Each row is a point. Each copy is the shape, with its points in the same order, turned, moved and blurred by noise. Say if it was mirrored as well.

Shape:
[[  7  26]
 [-12  10]
 [-24  32]
 [ -9 -70]
 [-12  53]
 [ 29  22]
 [ 13 -50]]
Copy 1 (7 x 2):
[[ 17 -12]
 [ -4   4]
 [ 16  19]
 [-82 -13]
 [ 39  11]
 [ 16 -35]
 [-59 -31]]
Copy 1 is: only turned
Copy 2 (7 x 2):
[[-51 -11]
 [-22 -14]
 [-30 -37]
 [ 28  47]
 [-55 -46]
 [-61   6]
 [ -2  46]]
Copy 2 is: only turned
Copy 3, 7 rows:
[[-36  28]
 [-12  34]
 [-12  50]
 [ 36 -33]
 [-37  60]
 [-52   8]
 [  6 -33]]
Copy 3 is: mirrored
Copy 4 (7 x 2):
[[ 23 -20]
 [  2  -5]
 [ 23   7]
 [-75 -13]
 [ 49   4]
 [ 21 -42]
 [-58 -30]]
Copy 4 is: only turned

Shape, 9 rows:
[[-49  45 -10]
 [ -4 -12  92]
 [ 16  -6 -30]
 [  6  20  -1]
 [ 14 -28 -19]
 [-34 -19 -13]
 [ 17 -14   6]
 [ 14 -27 -32]
 [ 13 -12  -7]]
Copy 1, 9 rows:
[[-12 -59  23]
 [-95  33  37]
 [ 13   8 -15]
 [-26  -6  -7]
 [  8  30  -2]
 [ 12  -1  38]
 [-18  24  -3]
 [ 26  23  -7]
 [ -2  24  -1]]
Copy 1 is: only turned
Copy 2:
[[-51 -20 -39]
 [ 27  78 -21]
 [  1 -37  29]
 [  7 -17  -9]
 [  5 -18  42]
 [-39  -2  25]
 [ 17  -2  18]
 [ -5 -28  49]
 [  9 -14  24]]
Copy 2 is: only turned

Shape, 8 rows:
[[ 65 -53 -26 -41]
 [ -8 -72  22  54]
 [ 26 -14   3  17]
 [-14  -2 -45  -5]
 [ -4  34  -9  13]
 [-45 -29 -21 -27]
 [ 49  40 -28 -32]
 [-10 -34 -21  30]]
Copy 1:
[[-20 -62  43  81]
 [-33 -74 -67  11]
 [-27 -43   2   8]
 [ -9  15  -4  35]
 [-14   8  16 -19]
 [ 36  -4 -29  50]
 [ -7  -4  82  14]
 [-31 -14 -32  25]]
Copy 1 is: only turned
Copy 2, 8 rows:
[[-40  55  17 -82]
 [ 25 -19  92 -30]
 [  1  -6  17 -36]
 [ 33  41  -6 -13]
 [ 26 -13 -21  -1]
 [ 22  58  27  18]
 [-27  17 -58 -40]
 [ 42  13  39 -28]]
Copy 2 is: mirrored
Copy 3:
[[ 42 -67 -24   0]
 [ 51  30  56  10]
 [ 18  15 -13  24]
 [-31 -29  13  38]
 [-32  19 -19  44]
 [-37 -25  41  -3]
 [-27 -36 -65  36]
 [ 11   2  38  33]]
Copy 3 is: only turned
Copy 4 (8 x 4):
[[-66 -28 -39  43]
 [ 63 -20 -13  45]
 [ -1  19  -7  30]
 [-19  -8  19 -23]
 [ -6  46  14 -20]
 [  8 -32 -14 -47]
 [-74  43  -1  -5]
 [ 22 -14  13  15]]
Copy 4 is: only turned

Shape:
[[  3  -2  -5  10  12  11  -6  20]
 [ 17  -5  -2  10  20  -4 -15   5]
 [ 25   0 -25   6  22 -48  -7   5]
 [ 14   7   5  13  -6  22 -23 -17]
 [ 10  -2  11   8  13   6  -4 -10]
 [  7   1 -37   8 -38  15 -22 -16]
 [ -4  21  13   7  15  -9 -11  15]
 [ -7  -1   9 -17  20  18  -7 -14]
 [  0  -8   2  -8  25   5 -13  30]
 [ 18   5 -20  -1   1  16  14  -5]
 [ 33  12 -13 -19  -9  25 -12 -14]
 [  1  11 -83  12  20  -8 -13  31]
 [  1  -1 -14  11 -61  22 -20 -18]]
Copy 1 (13 x 8):
[[-18 -29  -8   1  14  -1  15  12]
 [-12 -26   8  -1   9   4  21 -16]
 [  6 -40  13  21  26 -29  11 -41]
 [ -7 -25   2  -4  -1  38   1   1]
 [ -1 -13  -4   8  -2  14  16  -5]
 [  0 -50  19   2   6  20 -37  13]
 [-24 -15 -23  13  19  -3   6 -10]
 [  5 -11 -24 -19 -15   4  15  -3]
 [-20 -20 -12 -10  17 -15  30   6]
 [ 18 -35  -6  17   9   5   7  13]
 [ 23 -43  -9 -10  18  27  -5   6]
 [-21 -95   2  23  10 -39   3  12]
 [ -7 -27  25  -1   8  37 -47  22]]
Copy 1 is: only turned
Copy 2, 13 rows:
[[  6  -6  -4  -4  -6   1  31   6]
 [ 14  -7 -21 -17   2   4  16   8]
 [-14 -17 -40 -30  10  -1  -5  32]
 [ 24  25  -9   4   3  10   8 -11]
 [ 18   1  -3 -17   7   1   7  -6]
 [-15  30 -17  33  -5  24  -4  -7]
 [ 15   2   3 -15  -7 -20  13  22]
 [ 15   3  -2 -19 -15 -16  10 -28]
 [ 14 -23 -14  -6 -15 -17  31   3]
 [-15  10  -6  -7  13   4  20 -14]
 [ -3  29 -24   7  18 -10  15 -25]
 [-55   2 -41  -7 -33  16  40  32]
 [ -2  32   4  51   3  20 -12 -11]]
Copy 2 is: only turned
Copy 3:
[[  6  -4  -6  15  -7   9 -18  -7]
 [  4  -2 -14   2   8  19 -26  -2]
 [  2  -7 -31  12  34  22 -12  40]
 [  0   3   7 -17  17  -9 -32 -22]
 [ -4   0  -2 -14   5  15 -13 -11]
 [  8  38   9   6  34 -33 -27  -7]
 [ 10 -32  -2   5   1   3 -12   1]
 [  4  -5  16   1  14  23  -1 -29]
 [ 21 -10  -3  20  -8  29 -17  -9]
 [-18  16  18  10  13   6 -14   3]
 [ -2  12  34   4  30   6 -39  -5]
 [ -7  12 -32  80  31  -8 -25  13]
 [ 22  38  25 -13  21 -47 -25 -10]]
Copy 3 is: mirrored

Shape:
[[ 21  11 -43  51 -39  29 -53 -53  -9]
 [ -9   1  62 -62 -37  12   8 -44  15]
 [-23   9 -53  34 -11 -43   4  12  46]
 [-14 -43  30  -1 -21   3  -1 -26  45]
 [ 19 -13 -21  15  45  -4  28 -18 -24]
 [-31  40 -49  22 -20  18  33  25  -8]
 [-42  49 -28  18  -6  14  24  45 -36]
 [-26 -49 -29  -6 -24 -53  21 -39 -50]
 [ 30  19  10 -24 -23 -13 -27  43  -5]
 [-32 -47  10  31  46 -22 -53  17 -15]
 [-24 -65  21 -57 -63  30  38 -48  47]
 [-47  16 -83   8  -8 -40  39 -33  -5]
 [ 45 -52  61  19   9 -30   9 -36 -63]
 [-32  -3   0  30 -37  36 -22 -20   2]
 [-22 -20  20 -48 -16   9 -12  28 -25]]
Copy 1, 15 rows:
[[-40  55  58 -35  19 -40   0   6  31]
 [-11  56 -13  43 -50  55  58  15  24]
 [ -2 -40  12 -14 -26 -60  33 -35   9]
 [  3  24  31  45 -26  10  47   2 -18]
 [ 28  -4   5  26  25   1 -22 -33  40]
 [-18 -18 -21  16 -24 -68  -1   9  63]
 [ -7 -22 -55  10  -4 -62  -2  29  65]
 [ 35  51 -13  32  29 -39  57 -64  39]
 [-16  27 -53 -16 -29  -2  -8  -1 -11]
 [ 63  -4  -2  -4  51 -19  22  22 -28]
 [ 12  68  34  90 -77   4  59 -10   8]
 [ 20 -15   8   2 -12 -64  48 -54  84]
 [  2  52 -19  54  75  43   7 -36  -7]
 [-18  32  24  20  -2 -36  30  40  20]
 [ 34  48 -51  24 -24  -8  18  22   6]]
Copy 1 is: mirrored
Copy 2, 15 rows:
[[-15 -12 -56 -33 -28   0 -64  -1 -60]
 [ 38 -10 -28  13   7 -19  43  65  15]
 [ 15 -29  22 -74   5  -1   5 -61 -28]
 [ 28 -12 -34 -47 -15  18  27  17  25]
 [-21  -1  51   0 -25  44  -6  -5 -17]
 [ 16 -17  51 -27 -42 -55 -21 -39 -31]
 [ 24  -6  66  -1 -31 -53 -39 -36  -6]
 [ 10 -33  56 -61   9  24 -28  56 -18]
 [ -9  33   3 -13  41 -42  -6 -15  14]
 [ 39  35  19 -33   9  63 -51 -27  28]
 [ 33 -10 -24 -66 -39 -15  73  77  14]
 [ 34 -51  66 -59 -15  -1  -7 -12 -73]
 [-41 -21  17   5   9  63 -34  55  49]
 [ 34 -12 -29 -34 -43 -19 -40   3   4]
 [ 34  41  27 -19   9 -25  -2  34  33]]
Copy 2 is: only turned
Copy 3:
[[-20 -41 -13 -11 -17  56 -85 -23  -1]
 [ -3  -4 -10  43 -69 -14   1  54 -25]
 [-16  25  23 -27  42  39  -9   8  38]
 [-48  16  -8   6 -25  -2   1   6 -24]
 [ 29 -41   7 -40  -9  -8   8 -34 -10]
 [ 45   1  27 -17  15  86  -3  11   4]
 [ 80  -4  18   5  23  77  -4   1 -13]
 [ 20  16  81 -36 -30 -26 -36 -14 -21]
 [ 50  32 -51 -10  -1   7 -30  29  -8]
 [ -1   4  10  -3  74 -25 -27 -31 -64]
 [-55  32  20  -1 -92  -1  24  46 -38]
 [ 21 -16  84 -48  15  45 -20  22  31]
 [ 37 -10  -1  13 -49 -71 -24 -65 -22]
 [-17   1   6  27 -15  53 -37  -1 -37]
 [ 44  29  -3   4 -13  -1 -20  39 -65]]
Copy 3 is: only turned
